Rows are points. The window is the flat piece filled in between its corners: a triangle in 3 columns, a solid with four corners in 4, and so on. A path goes straight from each point to the next, and from the last back to the first. List the points from which the path goes on through the window.

Window (4 x 4):
[[ 80 -17   0 -16]
 [-31  29   3  36]
 [-18 -46   5  23]
 [ -6  29 -42  -8]]
Path:
(1): [ 43 -15  33 -30]
(2): [ 19 -13 -27  13]
(3): [ 23 -19 -39  47]
(4): [-47 -55  41  -2]
(5): [ 44  -1  14 -26]
(6): [ 46  -9 -26  43]
(7): [ 35  20 -27  29]
(8): [-7 31  0 -8]
(9): [-13 -31  18   9]
(10): [  7 -31  -1  31]
(11): [ 28  -8 -17  19]
(12): [ 39  13  -5 -23]
(13): [-40 -42  41  10]
(14): [ -5 -28 -13  27]
(15): [ 68 -11 -11   2]
(16): [ 63 -22  32 -52]
Through the window after points: 1, 3, 5, 11, 13, 15

Window, 6 rows:
[[-16   2  55  55 -51  39]
 [  4  15   0 -41  14  14]
 [ 40  -7  27  21 -10  16]
 [ -5  27  36  74 -11  46]
 [ -9  18  70  20  12  21]
 [ -5 -24 -22 -50  50 -35]]
Path:
(1): [  8  40   8  27  -5 -25]
(2): [  9 -40  45  22 -12  40]
(3): [-33 -15  -1 -16  11  72]
(4): [ 38  33  27 -12  -6 -30]
(5): [ 15  20  30  39   3 -15]
(6): [ 15 -29  41 -28   4  55]
(7): [  1 -14   6 -18   3  27]
(8): [  2  64  64  -4  -4 -22]
(9): [  9  42  26  31 -11   4]
(10): [ 15 -40  51  59 -13  48]
(11): [ -8 -39  33 -17   9  42]
(12): [-10  15   2  -2  22 -17]
(13): [  8  46  17  69 -26   6]
(14): [  5 -25  52  24  11  66]
(15): [  4 -42  20  10  11  20]
(16): [13 19  8 -4 -5  7]
Through the window after points: 3, 5, 13

Window (9 x 9):
[[-19 -31  30 -32  15  29  14 -30  -6]
 [ 39 -15  11  18   1 -20 -22  -3 -48]
 [  0  31  17  -6 -36  25 -12  -2 -60]
 [ 17 -47 -41 -47  86 -11   0  36  20]
 [-17  -4  31 -16 -32 -20  11  15 -16]
 [ -4  23  32  24  64 -38  15  -3  62]
 [ 23 -15  34  17  -1  23 -25  36 -52]
 [-51   0  13 -23 -50  -7 -48  -2  -1]
 [ 40 -17   4  -3  27  10  13   5  36]]
Path:
(1): [ 16   7  41 -34  34  -9  -9   2   4]
(2): [-10  -7  -1  10  15 -12  13  -5  35]
(3): [  3  -2 -17  14  40 -10  13   8  22]
(4): [ 40  -2  95  -7  34  -4 -11  17 -18]
(5): [ -4  24  24 -47  -5  -1 -27  11 -11]
(6): [-26 -12   4  61 -35  10   1 -18 -26]
(7): [ 12 -25 -10  27   3  -1 -13  12 -16]
(8): [ 41   3  55 -16   9   0 -15   8 -43]
Through the window after points: 5, 7

Window:
[[ 47 -33 -22 -11 -43  35  33 -11   9   1  -2]
 [-22 -13 -40   1 -54  23   8 -31  31  -2 -24]
 [  9  27 -43   5 -24  53  55  20  43   9 -14]
 [  1  -9 -28  14 -15  24  73 -30  30 -39  -3]
 [-23   8  24  25 -15 -58   4  -3 -70  60 -16]
 [  3 -18 -74 -43  29  -3  19 -14  31 -15 -15]
 [ 12  65  41  16 -16 -34 -20 -31 -40  29 -11]
 [-14  10  72  26  -3 -42 -18  -6  -4  57   4]
 [-18 -14 -31  -7 -14  49  11  -1  -6 -22  27]
 [-27 -21 -53 -85   4  32  57 -45  17   8  -1]
 [ -8   8  48  16   2   4  -4  -6 -34  20 -57]]
Path:
(1): [-29 -29 -22  32 -14  30   4 -51  25  29   6]
(2): [ 22 -24 -55 -15  10  -4   5 -77 -14  59  -1]
(3): [-16   6 -25 -28   0  10  28  10  20 -27 -11]
(4): [ 24   4  14  -8 -31 -20  23  33  27 -29   4]
(5): [ 11 -27 -19   2 -19  43  20 -53 -16  53 -11]
(6): [ -2  -7 -65  52   8  15  28 -20  19  55  -6]
(7): [-28  -6  23 -60 -71  24  -1 -13  -6 -62 -11]
(8): [  5  17  -1  -3 -35  -8  17   7  -1  -5 -26]
Through the window after points: 2, 4, 6

Window:
[[ -7 -24 -36 -53 -16 -54 -22  26 -17  41   4  33]
 [ 34 -16  12  15 -13   4  49   1  -5  22  21  38]
 [ 23  36  23  36   9  15 -15   6 -13 -13  31  -5]
 [  3 -31 -36   1  -2  28  -6 -81 -50  18  67  15]
 [-21  -1 -28  30  25  16  12  -7  12 -22   2   1]
 [ 15 -10 -28  21 -57  -2  15   5   4 -20  20  20]
 [-22  32  47  32 -19 -25   5  -6  21  37 -10  27]
 [ 13 -45   1  75 -28  29  12  16  26 -13 -22   4]
 [-22  19  -5   3  30  13 -18  13  69  31  13  -6]
 [-14 -10 -29 -61  -4  49 -13  25   0 -15   3 -22]
 [ 62  11 -67  33   8  12  66 -37 -39  79  23 -21]
 [-14 -56 -36 -19   1  29  56  65  30  18  11 -72]]
Path:
(1): [-10 -36 -31  51  16  33  49  40 -32  27   6  29]
(2): [  4  42 -90  37 -19  23   9  65  23  56  12  30]
(3): [  8 -40  31   7  -2   4   6 -59 -20 -12  15 -20]
(4): [  5 -24 -13  -4   0  -9  20   0   9  -2   9 -10]
(5): [  0  -1 -28 -10 -28  17   4  27 -27  41  16  13]
(6): [-47 -18  13  27  -2  15  42  45 -35  73   9  10]
(7): [ 35  12 -14  -2  -9  -4  -9 -18  62 -43   5 -29]
(8): [  9  30  12 -35 -12 -21 -39 -43  69   8  10 -42]
Through the window after points: 6

Window, 14 rows:
[[ 37 -10  56 -15 -41  12  32 -26  -4  23 -40 -10  11  13]
 [ 17  -4 -25  34  14  11  -8 -12  35  11  69  16  37 -37]
 [-59  -7 -31 -34   0  12 -35   3  -5 -36  49 -42  41  11]
 [-58  -6 -34 -13   8 -53 -30   2 -40  15  24 -21  43  12]
 [-33 -56  -7 -16  59 -17 -20 -30  56   7  47  11  54 -13]
 [ 63 -39  25  26  -9   4  29 -28   0 -16 -17  25 -23  42]
 [ 42   6  10  -4 -24  10  43 -68  41   8 -10  61  -5  32]
 [ -4  37  -4 -14  55 -19 -19 -16  -1 -28  41 -20  30 -19]
 [-22 -34  -1 -23  -9  -6 -21   2  -8 -22 -37  47  40 -10]
 [-21 -18 -24 -81  -1 -11 -34  29 -28  18  -7 -15  -9   6]
 [ 18 -38   8 -23 -30  -3  95  -1 -10  -7 -57  31  -8  11]
 [-49  -6 -20 -34  -2 -47 -35  52  34 -13  -1 -18  32  15]
 [ 58  -4 -38  32   3   8  20 -69  27  -8 -20 -18  16  -9]
 [-69 -22   7 -19  -9 -16 -13   5  -3   0 -24  -2 -28 -12]]
Path:
(1): [-15 -26   6 -40 -30 -23  -9   3  12 -24 -18   4  20 -23]
(2): [-17 -11 -31 -21  32   1 -13  15 -22  22  -3  11  12  39]
(3): [-14 -18   8  23  29  74   4 -23 -24  32 -38 -22  22   1]
(4): [  1 -17 -14 -36  -9 -79  -7  -7  41 -28  20  33  18  -6]
(5): [ 20 -31  -6 -26 -30 -76  13 -35   9   0  42  12   9   6]
(6): [  9  12   5  30  35  75   7  -7  12  -2 -31 -10  11  10]
(7): [-19   2 -18  -7  22  22 -14  24  -5  19  -8  19  42  26]
(8): [  9 -43  23 -18  -4 -27  10 -43  31  -4  14  -9  12 -14]
(9): [ 14 -28  -3 -34   5  -8  -3 -31   3 -14  14  -3  10 -22]
(10): [  0  13   1  30  -1  10  31   8  21   4 -28  16  11  40]
(11): [  4 -16  15   6  19  28  10  13  -3   7 -12   5  20  13]
(12): [ -2  -1 -10 -32 -47 -43  -8 -53  22  -2  32 -10  11 -26]
(13): [ -7 -33 -26 -27 -11 -54   4 -20  14 -19  15 -14  26 -11]
(14): [-23  12  13   1  56  52 -35  11 -12   5   5   4  30   0]
(15): [ -8   1 -17  -4  44   4   7   1 -11  -2   2  22  20   8]
(16): [ -5  -7   7 -24 -48 -44 -15 -51  27  -6  27 -22  23   0]
Through the window after points: 1, 7, 11, 15

Window (14 x 14):
[[ 19  10 -50 -27 -50   1  48 -15 -31 -57  -5  -3 -35 -10]
 [ 38   0  46  11 -27  32  -6   4  -1  70 -28  25 -11  13]
 [ 65  47 -57 -20 -11  31  23  38 -20 -44   3 -49 -56  -9]
 [ -9  17  15  44  16 -38 -55 -16  -7  47 -27 -12  13 -29]
 [ -2 -26 -17  43  31  19 -22  -2 -47  58 -27   6  -4 -30]
 [-19  15 -10   3 -16   2  80  35  21  48  -6  -5 -21  18]
 [-27  -1   7 -16  -1  -8   5  13 -26  50   1  13  -7  72]
 [-17 -40  16  47  11 -56 -22  68 -35   7 -14  11 -26 -38]
 [-21 -60 -11  40  49 -28  -9  52  21 -57 -38 -13   4 -20]
 [-15   6 -26 -68 -19  31  42  28   9 -46  16 -24 -86 -25]
 [-41 -59  19  38  25 -26   7  51 -28 -70  32 -47  22 -44]
 [ 25 -16  -2 -28  19 -31  -1  10 -20  53 -13   7  30 -18]
 [-12  46 -26 -53 -23  35  52  49 -34 -60 -32 -19 -26 -17]
 [ 33  15  -7 -17  28  -3  53   5 -45 -78 -31 -55 -69 -33]]
Path:
(1): [ -1 -36 -11  13 -16  -9 -22  63 -16  22 -36 -48 -30 -29]
(2): [  1   6   9  14  24 -29  22  13 -32 -24  -5  10 -26 -17]
(3): [-15  13   7  17  22   3  17  30 -13  -9  -6  -3 -26 -13]
(4): [ 41 -32 -24 -33 -30 -11  -6  15 -15  32 -25 -50   1   9]
(5): [-14 -36  11 -11 -13  -8  17  31 -19 -10 -35 -32 -13  23]
(6): [  5  21 -14  10  28   3  14  22 -15 -16 -10  15 -16 -53]
(7): [  3  43 -11  15  58  -9  16  45   2  10 -10  71 -45 -22]
(8): [ 10 -27   2  -8 -53  12  20  -1 -39   1 -25 -61  12   9]
(9): [  0 -27   4  19  -1 -28   6  40 -26   8 -51 -26 -21 -27]
(10): [ 15  23 -14 -18  44   2  11   1 -12 -51  47  14 -19 -12]
(11): [ 27  33   4 -21  21  32  28  34   5 -52  33  10 -18 -49]
(12): [-16 -10 -27 -24 -24  -3  33  18 -13  -7 -16 -25 -54  -1]
Through the window after points: 1, 9, 11
